Each row is a point. A path goes straight from each point to the next, and from the last back to the first. The post is the endless flat space through its rows: a point in 2 columns, a line in 3, a plane in 4, and so on, so that a path can go around it. Count how often the path circles the post. Going back the other way cancels.

Post:
[[-24  23  20]
 [  2  -8 -21]]
Path (25 x 3):
[[-51  15  44]
 [ -2  -3   7]
 [ 49 -40 -18]
 [ 16  13 -23]
 [-46  57  40]
 [-43  16   2]
 [-16 -21  28]
 [-13  40  53]
 [-16  32   6]
 [-40  37  11]
 [-50 -16 -16]
 [ -2 -23  -9]
 [ 11  26  25]
 [ 13  34 -22]
 [-28  22 -13]
 [-53  33  47]
 [  5   0  54]
 [  2  31  15]
 [-21  42  13]
 [-36  19   6]
 [ -5 -28  -9]
 [ 34  -7  12]
 [-26  61  43]
 [-11  -8 -49]
 [-46   7   1]]
Times around: 5

Post, 8 rows:
[[-45   8  15  -2  -7 -30  49  22  -9]
 [-34   8   0 -14 -22 -19  17  36  35]
 [ -2   8  -7  -7  -1   3 -40  -9 -11]
 [ 40  15   5  11  34   6 -14   0  10]
 [ 53  28   9  16 -10  15 -17   6  -9]
 [-12 -13  19 -28 -16 -40  27  15  19]
 [ 48   7 -18  -2   3  23  -9  12 -15]
 [ -3 -30  19  40   7   5   6  30  23]]
Path (30 x 9):
[[ 37  -8  -8  41 -23  19  -3   7  -9]
 [-27  -2  23   7  15  -9   2 -33 -29]
 [-62  31  -1 -16   6   2 -34  -2  -5]
 [-25  21 -15 -25 -13   6 -28  54  43]
 [ 70   3  39  29  -6 -22   1  35  11]
 [ 10  63   3   2  14  27  21  56   1]
 [-17  36 -15 -39 -13  26  -1  -1  26]
 [-40 -55  12   5 -50  -6  -7 -11 -39]
 [ 90  51  36  -7  32 -47  42 -24   2]
 [-15  27   0 -18 -52 -26 -57  32  55]
 [-17 -44 -26 -20 -41 -17   7  52  40]
 [ 12  36 -15  17 -10 -13  44  38  45]
 [ 27  -8  10  27   2  -7 -11  -5  11]
 [ -7  22 -17 -50 -35 -40  12  -6 -64]
 [ 27 -44   4  56  43 -21  66   7   7]
 [ 20   4  20  17 -23  20  15  17  60]
 [ 34 -69  65   5  10 -11  12 -13   5]
 [ -5   1 -15  -6 -27  31 -50  32 -14]
 [ 50 -55  40  24  46 -35  26  29  27]
 [ 56 -30  54  24  18 -10  81  72 -15]
 [ 65  15  36  -2   8  18  51  46  -3]
 [ 77 -15   8  14  10   1  17  58   6]
 [ 51  -3  17  44  29 -19  -8   1   2]
 [ 26 -45  -9 -23  45 -33  -5  19  53]
 [-16  40 -17 -26 -36   6 -21  14 -52]
 [  2  36   8  -8   7   5  15   2 -35]
 [-60  11  -1 -49 -41 -16   6 -11  13]
 [ 22   8  21  -4 -12 -37  35 -18  10]
 [ 21 -60   3 -19 -29 -31 -10  22  33]
 [-25  -5 -14   5  25 -35  -1   9 -11]]
Times around: 0

Post, 17 rows:
[[ 25  16 -68   9 -15  25  45  13   7 -21  -8 -31  18  25 -10 -54  11   1]
 [ -7 -15   1  10 -28  -9  23 -15 -17  34  35 -19 -23 -11  -9   1   4 -41]
 [-21  -4  12  41  32  -5 -31  34  27 -17  68   8   8 -37 -10  12 -27 -15]
 [-46  12  -6  -7 -10  10 -17 -24 -21  32  11 -20  24   0  -2 -15 -10 -35]
 [ 24  21 -12 -10 -25   1  64  12 -32   0 -34  29   9  71  15 -31 -19 -19]
 [-11 -16  -7 -17 -16  -6   9   4 -20  20  68  -2   3 -22  22 -25  28 -46]
 [-18 -20 -10  39 -28 -17  -9 -45 -30   4  56 -13  -1  17  40  -7   9 -21]
 [-30  41  13 -14  27 -23 -19 -20  32  27  35 -22  14  -7  -6  28  22  13]
 [ 33   1 -39 -17  -6 -16  22  14  -6   8 -55   2 -11  13  21 -49 -17 -19]
 [  3  30  -7  19  48  -1 -49  27 -11  11  24 -54  25 -27  -6  37   8  -4]
 [ -7 -25 -60 -40 -36  26  17  22  12  22  -7  -5  -3  37  14  -6   3  22]
 [ 43  15 -31 -30 -27  -8 -12   3  18   2 -25 -12  10  60 -23 -29   8 -46]
 [-48  12   8 -12  37   0 -32  15  -9 -20  19   0  -1 -40 -31  17  38  27]
 [-13 -26 -27 -16  30  -2   4 -45 -12  21  48 -15 -34  49  13 -15 -24 -30]
 [ -9   5  41  17  35   0 -22  31   1   6  44 -32  -3  -3  -8 -13  -2  23]
 [ -4   2  41   2  30  38 -32   2  24 -20   9 -21  34 -33  -4  18   2  12]
 [ 20 -28 -42 -22 -24 -34  31   3 -35   2  -8   0  25   6  -7 -28 -14 -16]]
Path:
[[ 30 -27 -35  61  -9  36  20  -8  -2 -32  26   6  43 -19  83   3  14 -61]
 [-51  -1  35 -49 -22 -36  19 -66 -20  30  33 -11 -20  46   4  17  58  27]
 [  2  34 -14  -2  -1   7  21 -29  -1   9  10 -46  15  37  -3 -14 -23 -37]
 [ -3   8 -25 -29  13 -26  -8 -37 -77  20  17 -42  12 -52  29 -14  34 -45]
 [-17  36  14 -24  -2  57  -6  64  -3  39   4 -54   6  38  31  22  13  -7]
 [ 23 -78 -34   3 -45  -2  -5  33 -14 -12 -17   5 -12 -20  40  32 -13 -31]
 [ 41  33 -50  -9   2  15  11  26 -36 -21 -32 -64  59 -15  -1  -2  -1  26]
 [ 19  18  10  -6   8 -59 -36  20 -63  15  15 -33  -6 -43  -8 -13  51 -23]
 [ 36  11 -32   2  36 -35  -3  23  20  24 -26  40  -2  13 -18 -49 -79 -82]
 [-21   0 -20  22  19  -2  -6  19 -10 -15  17   5  46 -23 -49 -28  -5 -65]
 [ -7 -18   1 -14  14  46 -56  22 -11 -19  21 -73  35 -32  -6 -10  46 -44]
 [ -9  18 -10  25 -15   1 -10 -33 -48  20  51 -67  14   6  46  40  17 -31]
 [ 25 -12  -2  28 -22   5  14  21 -29  35  -6 -37  38 -45  55   2 -43 -12]
 [ 18  -4  28   0 -16  -7  14 -24 -98 -27 -16  22  14  -3   5 -10  22  -5]
 [ -9 -25 -48   8   1  -6   8 -47   4  14  81 -46 -34  11   3 -23  -7 -16]
 [-10  65  29  13  15 -30 -24 -21 -31  25  13 -30  33 -25 -23  -2  26 -23]
 [ 27 -14 -16  18  -6  -9 -92  43 -25   8   1 -32  30 -71  -4 -32  20 -59]
 [-45  -1  23  -9  34 -19 -38 -53  34  22 -19   0  -3  49   0  48  -2   9]
 [ 24  -6 -10 -51  30 -23 -61 -11  43  32  41 -57  16  10 -31  54  21 -49]
 [ 16  11  15   6  -1  10 -24 -25  24 -14  25 -35  27   9  24   1   9 -14]
 [ 29  37 -41  20   3 -21   6   1 -46 -19 -31 -32  47  47  38 -26 -40 -42]
 [ 23 -20 -10  -6 -21  14   4  44  35 -50  27  17  11  53 -29 -48  12 -18]
 [ 35 -20  20  15  26   2  -5  56   0 -68 -18  24   2 -28  -1 -79  14 -29]
 [-50   9   6 -10 -32  40   1  10 -23   5  12 -38   5  28  -7 -29  38 -40]
 [-23  34   8 -28  -8 -16 -13 -51  35  43  48 -54 -13  33   5  25  41  27]
 [  1   2 -48 -12  -6  -5 -50  17  73   4  58 -21   9  27  31  31 -21  11]
 [-14 -12 -76  22 -16  20 -40  71  45   1  30 -45  -6 -71  28 -13  10  -4]
 [-15  10 -49 -89  42  31 -34 -18   9   8 -37  -2  22   9  34  18 -24  -5]
 [ 19   4 -24  17 -13 -25   1  -3 -40   9  27  10  49  25   9   9 -39 -13]
 [ 42 -25  28 -51  30 -11  41  40 -13  34   8  32  12 -19 -17 -17 -24 -22]]
Times around: 3
